Rows are points. To make a cloud, some directions were put in groups of two or more. Within a group, all points are equally far from the middle, so they leave a hole (a ring in 2 directions, a hollow ball in 3). The other directions are filled evenly. Then the cloud was stretched, turned, moved and blurred a little. Count the holes, and give their numbers of directions, smallest first.
In the rows, 128 means zero.

Cloud, 20 rows:
[[127 106  99]
 [ 87 150  94]
 [103 184 172]
 [178  81 119]
 [191  97  60]
 [167 189 143]
 [143 131  42]
 [193  92 136]
 [ 87 127  71]
 [135  95 105]
 [126 161 164]
 [128 146  62]
 [182  48  89]
 [ 83 200 125]
 [141 135  22]
 [ 88 206 162]
 [107 138 153]
 [120  82  97]
 [163 151  69]
 [125 134 150]]
Holes: 0

Cloud, 29 rows:
[[182 127 113  71]
 [126 180 142  55]
 [138 152  50  80]
 [171  84  93  42]
 [ 81 111 148 109]
 [119  73  76  82]
 [ 89  53 120 117]
 [ 51 102 122 122]
 [113 135 101  78]
 [ 73 172 125 177]
 [110  82 118 127]
 [ 33  90 122  87]
 [118 149 114  44]
 [ 53  63 116 147]
 [ 50 127 135  64]
 [110 133  89 110]
 [ 78 126 114 151]
 [129  92 123  34]
 [134  64 110  64]
 [129 114  84 129]
 [ 87 159 110 140]
 [173  80 148  72]
 [100 161 182  83]
 [ 76 116  57 108]
 [178  86 100  43]
 [ 33 155 116 133]
 [ 98 112  85 108]
 [ 73 181 146 102]
 [137 164  90  89]]
Holes: 0

Cloud, 80 rows:
[[194  86  76 105 133 147 144 126]
 [118 154  73 181  80 146 162 169]
 [ 41 140 160 127  86 122 157 136]
 [ 94 150 155 138 118  38 185 104]
 [ 78 128  86 151 165 108 143  44]
 [ 77 165  50 145 129 116 216 105]
 [104 154 102 157 187 103  76  86]
 [ 35 220 118 136 166  77 149  90]
 [ 52 249 115 114 133 101 152 120]
 [ 72 186 122 175 109 130 169  60]
 [ 61 122 122 126 117 161  98 145]
 [199 148 118  84 130 125  57 110]
 [179 165  86 136 176 152 139 169]
 [ 21 200 102 126 169  81 156  99]
 [173 147 123 171  82 171 129 147]
 [190  83 148 156  84 121 115 121]
 [142  73 129 160 118 136 141 195]
 [131 147 139 152 159  81 167  62]
 [115 147  77 102 137 161  64 149]
 [137 199 125 125  93 143 129 183]
 [ 27 145 109 164 140 118 163 141]
 [121 182  89 164 142  96 233 122]
 [ 83 175  96 119 213 134 134  49]
 [ 98 107 139  89 169 194 147 117]
 [101 181  77 118  81  87 152  59]
 [148 188 137 104 124 110 131 179]
 [123 159 168 144 116 103  71 150]
 [197  43 114 134 179 134 100 147]
 [114 197 120  86 189 139 150 132]
 [ 68 153  75 139 127  92 222 120]
 [146 150  46 165 118 138 186 120]
 [ 96 186  95 175  99 149 113 169]
 [ 41 175  63 100 145 158 176  58]
 [135 128 104 156 172 168 137  58]
 [129 107 189 108 102 114 139 107]
 [116 148  55 184 164 157 111 119]
 [131 175  49 141 176 142 199  90]
 [ 79 163  94  62 187 127 127  95]
 [158 110  55  88 157 116  92  94]
 [ 63 107 123 122 183 112 111 149]
 [ 97 203  69 161  88 157 213 142]
 [115 131  31 122 124 162 131 110]
 [108 142  99 155  44 124 109 139]
 [ 58 186 122 155 186 158 187 138]
 [189 140 100 149 152 112 150 186]
 [208 136 138 114 133  94  53 144]
 [ 60 115 124  75 118 115 165  99]
 [101 127 135 122 103 102  51  87]
 [145 118  44 125 118 191 100  92]
 [ 60 154 153 121  85 138 214 133]
 [ 89 103 113  79 142 141 196 125]
 [ 81  76 120 114 185 104 159 132]
 [ 63 142 111 123 197 125  90 113]
 [141 141  62 180  90  99 115  97]
 [114 156 158 120 117 116 223 157]
 [125  53 134 127 159  91 149 114]
 [ 92 123  84 173 147 124 144  57]
 [106 133 120 127 124 159 190  52]
 [188 166 105 132  89  82 117  84]
 [125 210  87 136 170 148 179 162]
 [136 129 181 111 170 111  86 135]
 [101 150 186 127  91  73 162 103]
 [ 65 151 134 185 127  61 151 133]
 [ 35 194 143 125 122 165 179 127]
 [105 210  28 160 142 137 142  95]
 [ 78 191 170  96 153 115 152 139]
 [ 86 205  92  82 115 109 114  59]
 [131 175 105 163 159 116  74 162]
 [159 109  86 112 140  93 178 126]
 [120  94 104 114  86 177  82 138]
 [211  50 103  99 174 136  57 131]
 [192  69 166 127 105 147 104 142]
 [144 113  94 149  82 191 113 105]
 [117 162 102 199 144 121 133  81]
 [116 199  84  80 118 167 102  90]
 [ 95  95 141  81 145 182 109  99]
 [104 154 145 100 214  95 119 102]
 [132 150 119  96 126  92 119 189]
 [ 76 184  67 116 180 118 160  31]
 [139  81 150  75 185 113 117  83]]
Holes: 2 (2, 6)

Cloud, 106 rows:
[[103 127 195 128  30 111 100 135  90]
 [196 148  73  84 102 153 152 152 100]
 [ 96  41 107 126 162  80 171 120 167]
 [ 87 162 129 111 118 116 131 162 107]
 [176 178  84 138 115 143 117 165  70]
 [ 70 120 114 142 130  58 137  64 154]
 [ 98 147 146  99  95  68 122 124 135]
 [176 102 131 169  96 139 106 172 225]
 [112 115  87 131  96 197 161 137 120]
 [162  74 113 123 147 152 135 151 111]
 [156 126 131  85 107 121 141 147 194]
 [108  88 115  89 136 125 141 102 173]
 [142  91 127 103 176 162 117 113 153]
 [ 97 145  78 141 104  89 123 164 111]
 [148 156 103  87 107 183 117 169 115]
 [131 109  95 108 132 143 134 158 100]
 [127 110 165 125 194 105  66 128 118]
 [150 112 137  78 145 109 127 144 149]
 [116 104  95 127 189 116 100 117 126]
 [120 129 145  86 120 124  72 201 107]
 [183 121 100 122 101 183  82 199 122]
 [114 134 138 113 111 153 121 100 120]
 [126 149 124 137  92 141 198 127 153]
 [141 137 142 131 121 136  97 134 159]
 [118  96  85  93  87 114 186  87  89]
 [111 196 104  86 108 139 126 154  96]
 [143  94  70 117 144  96 155 143 164]
 [107 131 139  77  82 144 133 146 163]
 [156 161  85  61  62 155 161 115 103]
 [193 102 110  98 122 133 132 121 188]
 [107 144 164  99  67 167 110 127  61]
 [177 131 110  98  89 104 125 142 166]
 [160 118 157 100 133 119 154 107 168]
 [140 136 103  87 117 138  85  92 103]
 [115 184  40 100  58 132 114 107 128]
 [127  71  74 132 135  74 114 133 145]
 [106  54 168 113 137 104 114 135 177]
 [124 135 108 143  51 131  64 163 151]
 [162 149 146  77 110 103  88 156  93]
 [133 132 124  90 156 156 132  88 101]
 [108 110 103 156 195 108 108 161 138]
 [142  95  98 110 145 102 135 164 181]
 [ 91 112 159 153 149 104 107 130 122]
 [115 118 129 150 133 110 141 125  76]
 [135 141 137 149  58 156 112 135 115]
 [ 78 138 163 100  89 109 151 138 117]
 [ 89  94 124 116 199 122 117 130 146]
 [ 76 144 102  95 114 138 151 104 103]
 [ 68 113 142 130 180  81  99 156 130]
 [121 148 155 124  38 158 105 129  87]
 [140 149  93 128  60 143  77 158 116]
 [128 110 153 112 185 166 134 129 132]
 [143 108 125 111 191 102 125 183 171]
 [137 146 166  87 140 129 110 172  66]
 [116 140  34 145  76 163 120 150 169]
 [140 130 119 103  98 118 137 158  79]
 [149 116 117 110 191 166 190 116  72]
 [123 108 139 151 177 113  72 185 170]
 [181 105 119  78 154 128 113 161 143]
 [ 93 139 150 154 113 143  77 125 126]
 [127 118  58 128 163  71 132 125 165]
 [ 98 114 143  73 129 110 160 130 138]
 [148 151 100 109  93  97  80 111 117]
 [145  87 128 137 119 167 166 153 107]
 [196 118 105  95 146 152 122 119 118]
 [159 132 173 111 108 112  84 176 115]
 [150 137 137  73 120 126 148  80 129]
 [130 157  98 100   7 135 131 114  95]
 [118  93 147 114 131 134  79 156 121]
 [119 134 103 133  90 139 144 126 155]
 [114  98 104 118 126 127 173 153 123]
 [117  76 101 129 135 156 171 155 112]
 [169 160 163 106 100 164 101 156 126]
 [101 102 122 142 115 165 115 137 151]
 [ 89 104 127  86 127  85  91 110 136]
 [105 155 175 103  95 114  85 150 134]
 [104  95 108  75 153 148 133 120  86]
 [105  91  74  70 127 132 187  94 101]
 [100 150 117  80  89 148 135 169 145]
 [194 127  80 122  72 168 130 170 104]
 [135  90  88 127 129 148 145 153 172]
 [126 130  49 117  20 122  87 118 162]
 [128 157  90  75  86 198 142 173 134]
 [194 143 128 113 119 133 123 171  88]
 [101 115 112 133  99 160 113 171 184]
 [131 123 130 111 181 102  71 139 139]
 [138 116 121  87 135 131 132 172 148]
 [138 155 110 100 118 182  83 127 120]
 [ 95 162  85  96 128 181 116 129 143]
 [170 133  76  72  97 150 131 161 119]
 [144 131 159 151  98 139  73 157 148]
 [133 115 134 146  56 166 118 129 116]
 [ 76 137  76 107 120 144 115 146  92]
 [167 127  62 136 111  97 112 142 158]
 [ 86 112 147 109 177  76 142 127 117]
 [152 147 114 107 139 106 100 165 101]
 [129 114  84 107 148 102 149 114 127]
 [103 106  68 148 174 111 114 104 133]
 [118  80 191 113 116 144 114 148 151]
 [149 164 133 101 139 151 118 166 140]
 [160  73  87 128  97 110 146 150 229]
 [197 106 133 156 108 130 124 181 164]
 [ 67  85 134 141  66 145  91 134 135]
 [146  94 123 160 171  84 107 156 157]
 [ 94 121  81 121 162 136 109 147 142]
 [164 132 111 128 116 194  81 178 145]]
Holes: 0

Cloud (89 x 9):
[[141 166 132  99 122  69  80 165 194]
 [ 73 212 171 140 118 117 174 213 110]
 [ 73 203 117 192  96 122 144 182  99]
 [118 162  98 111 142  87 154  74  92]
 [ 95 160 127  97 141  50 174 101 129]
 [ 79 139 116 168 180 107 177 106 149]
 [142 106  89 103 187 100  72  81 138]
 [ 88  79  88 115  84  80 185 154 145]
 [ 85 121 208 144 149 191  60 157 145]
 [ 91 177 153 158 186 156 190 148  72]
 [215 114 150 112  85 154 148  56 162]
 [207  97 185 165 153  75 110  91 149]
 [ 78 101 135 161 114 136  64 186 157]
 [160 159 107 134 107  81 113 124 179]
 [122  91 101 166  70 193 156 171  49]
 [132 178 154 119 160 193 128 190  82]
 [135 128 124 128 125  57 164  30 191]
 [168 143 223 135 145 104 204 132 149]
 [155 135 182 174  74  88 137  60 105]
 [110 146 162  95 122 188 154 214 124]
 [156  84 134  98  81 218 160  89 100]
 [ 85 197 142 122 147  97 201 196 139]
 [164 128 168 184 102 154 186 106  49]
 [ 53  83  19  95  81 151 194 119 103]
 [143  29 121 108 100 196 169  92 109]
 [ 80 201 196 124 105 118 116 209 108]
 [146 133 109 155 148  76  94  28 144]
 [103 167  87 112  75  89 182  68 207]
 [169 124 176 169 107 124 178 164 111]
 [151  69 129 158 178 105 144 138 120]
 [178 133  75 142 179  77  47 153 127]
 [116 110  90 129  80  60 171  57  98]
 [ 69 112 123 164 124 121  85  61 174]
 [137 131  64 155 217 197 151 139  67]
 [121 155 154 166  84 121 152  98  62]
 [ 86 163 118 179 106 172  94 109 125]
 [157  95  95  95 130 113 106  18 169]
 [131 110  75 164  65  43 151 103 151]
 [202  82 131 134 128  85 136 152 130]
 [ 99  68 134 183 129 116  99 122 123]
 [119 141  74  85 189 107  58 128 122]
 [101 157 191  64 144 147 134 133 204]
 [122  92   8 150 137 113 129 105  36]
 [116 135 196 207 128 120 207 110  79]
 [120  85 214 189 104 148 131 136 147]
 [ 72 102  91 118 109 144 222  93 163]
 [103 153 128  99 179 155 190 210  79]
 [ 65 129  86 148  81 189 128 113 154]
 [166 159 154 114 119 126 216  95 103]
 [104 165 194 107  89 162 110 151 132]
 [ 63 171 112  95 153  98 212 126 119]
 [229  73 208 149 121 131 143 119 138]
 [ 83  99  94 124 129  84 167 176 161]
 [144  86 171 221 113 148 120  78  89]
 [ 59 194  77 145 147 153 182 174 120]
 [111 105 154 152 179  83 167 160 107]
 [175  82 120 105 131 102   8 127 157]
 [100 143 185 108 107 102 180  76  94]
 [152 127 161 183 164 152 194 127  42]
 [ 76 157 138  62 168 131 149  97 152]
 [122 116  68 142 101  64 181 108  74]
 [ 85 157  61 174 172  85 125 137  93]
 [178 137 215 148 146  79 182 117 151]
 [104 151  44 154 158 100 132  81 153]
 [124 121 133 151  93  96 146 114 202]
 [ 42 150  71 116  87 135  72 102 167]
 [ 41 126  85  98  85 182 188  65 136]
 [127 109 120  63 107  74 165 177 149]
 [107 155 158 148 154 131 103 175  48]
 [ 60  93 126 145 167  87 101 120 144]
 [116 128  90 176 124 115  89 106 172]
 [123 123 133  63  91 155 144 161 167]
 [164 157 133 100  89 103 187  27 163]
 [ 45 129 100 151 134 112  32 174 146]
 [ 71 113 149 163 131 165 235 123  80]
 [ 82 183  87  76 108 138 171 163  86]
 [126  66 157 109  46 119 139 108 154]
 [ 87  78 218 169 108 147  99 123 171]
 [ 82 145  71 100 124  87 114  63 118]
 [132  96  31  88  97 115 145  41 167]
 [ 57  74 179 128 101 166  90 191 140]
 [107 173 172  93 138 100 197 106 202]
 [143 147 120 143 122  87 107  60  87]
 [187 117  76 107 106  68  66 101 128]
 [ 79 136  50 149 158 141 114  58 132]
 [ 68 178  33 110 113 104 238 104 123]
 [160 151  96 164 173 129 181 178  93]
 [ 70 185 243 116 121 168 156 176 164]
 [111  70 155 161 196 183  66 154 120]]
Holes: 1 (6)
